Each row is a point. The last column is the point's height on a tilted bowl or saddle (a function of degree 2), plus a little noise. Count its main directions that bend up, bend down and stay straight.

Points (12 x 3)
[[-42   8  24]
 [  0  -5  21]
 [-21  46   7]
 [ -1  -5  20]
 [-17   9  14]
 [ 41 -19  60]
 [-57  12  35]
 [ 28  28 -36]
 [ 60   6   0]
 [-10  41  -9]
 [-24  24  15]
 [ 24   9   0]]
Directions: 1 up, 1 down, 0 straight

Points (15 x 4)
[[  6 -20   1 -16]
 [ -4 -31  21 -30]
 [-15 -44  -2 -39]
 [  1  -4  12 -13]
 [ 14 -34  22 -34]
 [ 17  17  53 -60]
 [ -6  52  23 -32]
 [-14  19   3  -3]
 [ 18  -1  30 -31]
 [ 22 -11  -5 -14]
 [  6   2  39 -36]
 [-37   7 -21  -9]
 [  0   7  25 -23]
 [ 60 -13 -24 -52]
 [ -3  -7 -16  -2]]
Directions: 0 up, 2 down, 1 straight

Points (23 x 5)
[[-12  10  21 -33  -9]
 [ -2  -9   8 -22 -13]
 [ 13   4  -6   3 -25]
 [ 14  26 -37   2 -58]
 [-14  -4 -20   5 -22]
 [ 28 -24  57 -23  31]
 [ 14  28  19   6  -8]
 [ 25 -15 -34   2 -34]
 [-21 -15 -25 -40 -12]
 [ -9 -14  18 -29  -5]
 [  9  -3  40 -35  -9]
 [ 19  37  -8 -18 -60]
 [-12 -60   3 -24  23]
 [ 27 -21  12 -22 -19]
 [-12  -8 -53  -7 -24]
 [-19  35   3 -23 -13]
 [-25  11 -32  20 -38]
 [-18 -20   5 -22  -1]
 [ -6  -7 -44  35 -49]
 [ -8   8 -31 -16 -33]
 [ 18 -15  -9 -32 -42]
 [ -6  49 -16 -18 -39]
 [ 11 -13 -16  31 -25]]
Directions: 2 up, 1 down, 1 straight

Points (46 x 7)
[[  3 -26   1   6 -21 -29 -15]
 [  6  29 -53   4  35  27 -60]
 [  8  18 -19  16  -2 -11 -20]
 [ -3  -2  34 -17  -6 -10  12]
 [  3  17   7 -16   8   8  -5]
 [ -2 -23 -12  -3  -4  11 -13]
 [  7 -14  39  -2  -3  -8  13]
 [ 47  15  15 -10   4  24 -16]
 [ 16   8   5 -10  -4   3  -4]
 [ 34  -5 -31 -29   4   2 -16]
 [-23 -31   7 -13  28 -22 -19]
 [ 18   0  19  14  13  -1   1]
 [-22  -9 -32   4   4  16 -31]
 [-21   6  19  37   4   7  20]
 [ -5 -29  17   8  27  11 -11]
 [ -4  -8 -19  21  15  60 -53]
 [  4  20   7  35 -43  -8  -1]
 [ 27  -9 -14  12  25  10 -22]
 [ 20  -5 -12  44 -11  30 -33]
 [ 16   6  15  33   9 -10   3]
 [  7   5  27  13 -20 -12  19]
 [ -5 -23 -32  16  23 -37 -36]
 [-16  -1 -31 -10  41 -30 -41]
 [ 21  39 -40  21  22 -11 -53]
 [ 17 -44 -11 -31 -40  21 -22]
 [ -7   7   0   7 -20  21  -6]
 [ 42  -2 -24   1 -21  10 -24]
 [ 20   6  23  13 -23  17   9]
 [-47  12  -7  -6  30  20 -30]
 [ 38  10  14   0 -10 -25 -12]
 [ 17  33  40  31  -9  26  33]
 [-37  27 -25   4  15   6 -33]
 [  4 -21  22  -4  -5   2   3]
 [  4  23  -5  29   6  11  -9]
 [ -6  11  22  14   6  39   3]
 [ 33   9 -33  21   1 -38 -48]
 [ -1  18  25  -1   7 -22  12]
 [-16  -7  26  -3   8  -4  11]
 [-10   6  20  -4 -12  -3  12]
 [-31 -18  -1   4 -38 -18 -20]
 [  8  34  -3  13  -2  31 -13]
 [-38  -1 -11   3 -35  -2 -25]
 [-15 -22  -4 -46  12  19 -26]
 [-23 -28  -2  12  22   3 -15]
 [ 23   4  12  27 -10 -30  -7]
 [ 44 -19 -10   6  20  13 -23]]
Directions: 1 up, 5 down, 0 straight

Points (44 x 7)
[[  3  -9  -2  -6  41  14  18]
 [  4   6   0  14 -28  19  12]
 [  6  14   4 -13 -18   7  12]
 [-16  16  -6 -19 -29   2  24]
 [-10 -28  -2   2  -6  23  12]
 [ 33   2 -43 -12 -25  -6  34]
 [ -4  31 -13  31  -2  14  22]
 [ 12   5 -12 -20   6   0  14]
 [ 12 -16  -3  -6  13 -16  12]
 [-15  14   4 -34   4   8  22]
 [-44  28   4   1 -52  46  55]
 [ 21   0 -20  13  13   0  11]
 [ 37   1 -41  10 -16  -8  29]
 [  9 -16 -11   8 -18  -4  10]
 [-45  -5  11   4  -7  -5  23]
 [ 12   9 -18  15   1 -42  27]
 [ 38  25  14 -34  -8   4  33]
 [-28  20   0 -16 -15  -2  25]
 [  4  -2  28   8 -17 -18  14]
 [-57 -30 -32   9   0   0  48]
 [ 27  -8  34   9  -8   0  13]
 [-10  24   3  18 -14 -16  18]
 [ 15   4 -13  16   6 -15  10]
 [ -4 -12 -35  -6 -26  -4  23]
 [  7 -24  27  -5   4  12  11]
 [-11   0  36  -8  -2  -2  12]
 [ 17  -5  16   5  49 -10  18]
 [-12   5   9  14   2  18   6]
 [ 13   8  41  25   0  37  22]
 [-11 -19 -34  16 -10  11  19]
 [ -7  45  11 -19  10 -47  60]
 [ -3  20  22 -23   7  33  18]
 [  5  49   4  -7  29 -32  45]
 [ 15 -16 -23 -22  57  38  55]
 [-10   6 -35   9  14  -5  22]
 [ -9  25 -16  13  -9   3  18]
 [-28 -17 -20 -21  -7   0  26]
 [ 30  -8  -8  16 -60  -8  40]
 [-43  22 -13   8  -8  20  30]
 [  7  13 -15 -17 -24   2  20]
 [ 13   6  44   8   6  14  11]
 [ 12   1  20 -18  28  47  26]
 [ -2  40 -15  27  14  -5  27]
 [ 14  17  -5 -16 -14  15  15]]
Directions: 6 up, 0 down, 0 straight

Points (77 x 9)
[[ 12 -19 -36   7 -13  27  27 -11  12]
 [ 46  16 -32 -34 -11  34  32  14   8]
 [-29  18 -11 -34 -48 -29 -34  16  -9]
 [ 29  -8 -26 -18  34  -2  12   6 -21]
 [ 12   2 -26 -33 -17  17 -28  14  -4]
 [ 19   6   6  -8 -28  -2 -14  13   3]
 [ 30  -2  24 -30   8 -26  -4  19 -39]
 [ -7   8  19  13   3 -19  18  -3  17]
 [-13   6  17 -32 -14  11  11 -33  21]
 [ -5  -9  10  37 -11  26 -16   7  25]
 [-41   8  38  -7  19 -17   4 -16  35]
 [  8  -3  27 -23   5  14  21  11  -7]
 [ -7 -11   0  -1   4  -2  31  13  -7]
 [ 12 -19  13  22   0 -24  12 -16   5]
 [ -3 -15 -35  24  21  -5 -19 -22  -6]
 [ 33 -37   8   4 -16  -6   3  31 -18]
 [  1  -3   0  42  -8  25  13   9  16]
 [-12 -22 -16 -11 -28   4  35  24  -1]
 [ 32  -5 -10  -9  26  26  32 -16  -3]
 [-24 -14  12 -12 -29 -23 -11   7  -5]
 [-13 -15 -14  12  -4 -25 -13 -30 -17]
 [ -2 -34 -21  10   7  24   0 -20  10]
 [ 10 -54   5  21  -2   6  -7  30  13]
 [ 40 -23  -9   6 -13  32 -12   1  -8]
 [  0  25   9  12  10 -25  -7  14  22]
 [ -8 -14  10  28 -34  14  26  25  37]
 [ -2 -14  20  18  -3  43  12  23  21]
 [-51   4 -12  14  -6  -8  -5  -3   6]
 [ 15 -18 -23  -8 -17   9  39  -4   0]
 [-22   6  -2   2 -21  19 -30  -4  13]
 [ 38 -10 -31   1  12   3  18 -26  -6]
 [-33  -3  -8  22   2  17   2  10  22]
 [  9  -5  14  -9 -10   8  14  23  -3]
 [-36 -13  22  12 -15  22 -24  22  43]
 [  9 -31  -4   6  45  24  -2   6   7]
 [-25  -5  21  27  -3  -2 -19  10  39]
 [-19 -14  -5 -14  -1   4  12   1  -4]
 [-14   0 -15  14 -12 -19  25  -9  -1]
 [ 25  55  35 -21  24  22  19  22 -11]
 [-16  12  14   2   9 -18  60 -28   9]
 [-10  11 -12   5  19  10  17   2   3]
 [-30 -29   0   4  -4  -3   4 -38   0]
 [  1  12 -15 -19  30  23  18 -19  10]
 [ -7 -34  -5  -6  35  26 -36  15   6]
 [-32 -15  12 -21 -27   2  32  18   1]
 [  0  26   2 -19  21 -10  12 -29  11]
 [ -7 -10  22   4  26  15 -14  15  13]
 [ 35 -16  12 -25  25  19  15 -13  -8]
 [ -5  -6  26   4  -6  21 -41   7  13]
 [-21  14  13  29 -39 -30   4 -20  26]
 [  5   8  -6  -9   1  31   3  21   4]
 [ -2  35  41  -7 -20  16  53   8  37]
 [ 10  27  18  15   5 -10 -10 -18  15]
 [  0 -34 -20  11   8  15 -24   4   3]
 [-17  20  19  25 -26  17  29  30  47]
 [  8   5 -13  13  20 -22  35   9 -10]
 [-18 -16   2 -38  36  16  37  -8  -7]
 [-24   3  13  12  17 -28  27 -19  15]
 [-22  28 -11  -4 -10 -22 -11   5  12]
 [ -6  22   0  46  30 -13  -6  -3  27]
 [-22  37  39   2  -3 -59 -10  11  60]
 [ 37 -16  14  19 -13 -21 -31  -4 -19]
 [  3  20  -9 -27  25  -3  12 -11  -2]
 [-23  -7   7  -8 -32  21  32   8  27]
 [ -4 -39   2  -7  20   8  40 -27  13]
 [ -6   6  17  26 -37  19  -6 -25  27]
 [  9 -11   5  24  18  10 -45  -4  -1]
 [ -9 -13 -43  -9  14 -20  18  22 -21]
 [  3   1 -12  -9  -6   9 -21 -24  -6]
 [ -1   6  11  24   0   9  16 -10  15]
 [-24 -18 -22   9  22  18 -36   9   9]
 [ 17 -11  32  22 -21   9  26 -11  20]
 [ 17   5  -8  10   0  15   1 -22   1]
 [-35   8   2 -11 -27 -10 -23   0   4]
 [ 15  22 -22 -15 -44  16  -6  -9  29]
 [ 14  -2 -13  16  47   8  13  -6   0]
 [ 30  -4  -4  -3  12  41  -9  -9  -5]]
Directions: 4 up, 3 down, 1 straight

Points (65 x 9)
[[-14  -6  -3 -10  17  28  14  14   4]
 [  5  -1   3   6 -33  -1  -8 -16  -4]
 [ -8 -13  13   8 -16  16 -31 -25 -17]
 [-13 -21   0  15 -25 -12  20  -6   0]
 [ -5  -4   4 -25 -24  -9  12  -2  -6]
 [  9  13  26  22  21  11 -27 -30 -33]
 [ -5  15  -1 -21 -17  -5  19 -15  -8]
 [ 10  11  17   5  -8 -15 -27  41 -12]
 [ -7  -8  30  -4   8  12   2 -15  -8]
 [ 49  -8  11  22  -6 -25 -12 -23 -23]
 [ -4 -11  -1  20 -17  11   0  14  25]
 [ -9  18   6  -6 -10  18  -8  18  15]
 [ -4  -8   4   8  19  -5 -19 -12 -18]
 [ 24  -2  -3   6 -12  12   5  18  12]
 [-40   2 -11  14  -6 -16  19 -38 -25]
 [  0 -22 -29 -29   6  -6   5  35 -25]
 [-25 -32  -9  -1  -6 -10   1  14  -6]
 [-20 -11   1  -6 -16  -7 -19   2  -2]
 [ -4  15  19   5 -15 -20 -31   2 -19]
 [ 13  22   8  -3  22  23 -25  32 -15]
 [ -6  12  19   1   5  14  -7  15  11]
 [-16   5  -9 -27   8  10 -36  -6 -31]
 [ -9   5  -4  25 -13  -5  -2 -32 -10]
 [-13  -9  -1   4  46 -17  28   9 -12]
 [  2  10   1 -15 -16  13 -12   3   2]
 [ 12  -9   3 -13  15  11  10  35   1]
 [-16  -7  -7  16  13  22   8  12  15]
 [ 34 -16  13  14  -6 -28 -11 -40 -27]
 [ 14  -5 -26   2  19 -10  12 -51 -16]
 [ 13  19  34  30 -15  12  -6  46  20]
 [ 43  19 -29   9  10 -35  10 -21  15]
 [  9  24 -29 -16  10 -40   3 -18   8]
 [ 19   5 -19  -9  28  14   2 -14 -26]
 [ -2 -32  -6  60   6   9 -14  -2  -3]
 [ 31   1 -11  -5 -38  12   6 -17 -17]
 [  3   7 -10   5  16  -8   0  13  -1]
 [-16   5  10  -3 -44  -7  11  -5  -3]
 [ -1  31  34 -21 -20   1  -6 -16 -28]
 [  6  23  17  47 -21   0  12  -2  11]
 [ 16   8 -22  17  -6  25  17  -9  -3]
 [  7 -10  28  10 -26   7 -14  -4   9]
 [-12  13   8  12 -19   8 -23  -3   0]
 [ -3  16  25  -8  -9 -19   7   1  -5]
 [-12  -2  20  49  44  -7  19 -12  13]
 [-41   7   2  25  22  -1 -17 -22 -31]
 [ 37 -13  29 -18  38 -21  12  10 -47]
 [  1  -9  31   7 -16 -11 -11   8   1]
 [ 25  -9   6  -5 -15  41  -6 -14  -7]
 [ 15  26 -11 -15   1   2   0  28 -10]
 [  5  28   9 -11  10  20 -28   3 -22]
 [ 24 -24   3 -33  -3   1  11 -19 -34]
 [ -2   6  16 -15   8 -21   3 -25 -14]
 [-13  -9  16 -49 -19  -6  28 -41 -60]
 [ 35 -18   1 -11 -29  40  37  42  17]
 [ -2 -19  47  23 -16  -5 -11  22  13]
 [-29   1   2  -2 -14   6  -1  13  13]
 [-48  -3 -36 -32   9  -9  14  16 -45]
 [  3 -25 -28  -7  -9 -16 -17   5 -22]
 [  4  12  12  -4 -19  18   2  -2   7]
 [  4  26 -13  -5   7  19  -2   0 -11]
 [ 16   7  -2 -22  18 -10  -7  -6 -20]
 [  0 -27 -19 -24  13  23 -11   9 -20]
 [-14 -27  16  -3  28  16 -21   6 -13]
 [-14   4  25 -14  -4  33  50  26   9]
 [-14  -9 -16  17   1   4  -3   4   2]]
Directions: 1 up, 6 down, 1 straight

Points (63 x 9)
[[-44 -31   3  15 -13  -1  16  27 -15]
 [ 43  18  15 -25   7  12 -13  20   7]
 [-12   0   8   9  13   2   8  -6 -12]
 [  5 -12 -25  11  -6  20  15  13   0]
 [-26  10  11 -31  -3 -25  19  -7 -13]
 [-35 -13   7 -11  -5   0   2  10 -14]
 [  7  15   5  -5  13  21  -7   3  -1]
 [ 11 -12  -6   1  -4 -10 -38 -15   2]
 [ 22 -11  23  -5  10   2  30  32 -12]
 [ 17  -5   6  11 -15 -43   8 -36   5]
 [  2  -5  -4   7 -26  -2  13   5   9]
 [-28  -4  41  22  -8  58 -20   2 -16]
 [-24  23 -19 -10  -3   6   6  -6  -8]
 [ 20  -4 -10  21   0 -15  27  17   5]
 [ -7  -2 -15 -11  18 -32  -9 -18 -19]
 [-26 -13 -35 -21  -4   8   6  -4 -16]
 [-36   0  49 -12   7 -18  11   1 -28]
 [ -4 -16 -19  11  34 -23  49  15 -30]
 [ 42  23 -39  26  24 -15  -1  12  13]
 [  2 -15   9  -6 -18 -41   8 -48  -4]
 [  2  -6  23  30   1 -18   8 -25  -5]
 [  2  12 -27 -34 -13  27  -2  30  -4]
 [-41   5 -33   7  56  -4  -4   9 -60]
 [-26  11 -25  26 -23  -9  13   4  10]
 [-18  30 -19   5  -6  11 -28   2   3]
 [  4  -3   9  23 -11  -4   4  -3   6]
 [  4  13 -33  11  11  13  -5  11   2]
 [ 16  25   2 -44  -7   7  -6  -2  -4]
 [ 14 -14  -4   4  -4  17  -3  -6   4]
 [-10  -9 -14  13  11  -3 -19 -17 -10]
 [  4 -26 -15 -18  -4   8  -6  -2  -7]
 [ 19   1  -8  -6 -36  11  14  -6   9]
 [-30   4 -25 -16 -28 -35  33  37   6]
 [-14 -29  -6  12   2  41  10  -2 -10]
 [  5  -2  31 -31  -5   7  21 -24 -16]
 [ 16  -5  11  14 -13   8 -13 -16   8]
 [  9   1   3   7  -8 -31  23 -31   1]
 [-29 -18   4 -27 -14  31 -10   7 -13]
 [ 19   8  -2  15  28  -8  -6  -1  -1]
 [  2  14   0 -14  18  10  17   4 -15]
 [-11  -1 -49 -22 -17  -1 -26   5   0]
 [  6 -16  17  -8  26  -6  -8  -5 -15]
 [ 13   0  20  11  11  -4  -7 -30  -6]
 [-16 -13 -18 -16  11   7   5  -7 -18]
 [ -7   0  23  43 -37  -9   5  33   6]
 [  2   4  14 -24 -11  -6  29  31 -10]
 [ 18 -36  60  23  -1 -18 -47  28 -22]
 [ -8  16 -25   5   8  10  -1  14  -4]
 [ 19  -3   3 -19  -3   2  -4  -6   0]
 [ 15  -1  14   5  -7   6   8  31   0]
 [ 16   4   7  15   0 -39  18 -11   4]
 [ 15 -14   0  22   6   3   0  -4   4]
 [-23  10  15  21  22 -17  36  22 -23]
 [  4  -1  26  11   2 -39 -18  -6  -5]
 [-12  31 -14 -20  17 -25 -16  -1 -18]
 [ 13 -30 -12  25  17  -5  27   7  -9]
 [ -7   2   9  11 -17  21 -14   4   3]
 [-14  -7  -2  18   2  23  -7  13  -4]
 [ -6 -24 -59 -21 -17  10  23 -17 -19]
 [  8   3 -20  -6  -9   7 -21  25   7]
 [ -4 -26  11 -49  -3  40  19  -3 -23]
 [-17  10  15  15  17  -2 -22  -6 -18]
 [ -7  13 -14   0   8  -3 -22  32  -6]]
Directions: 1 up, 4 down, 3 straight
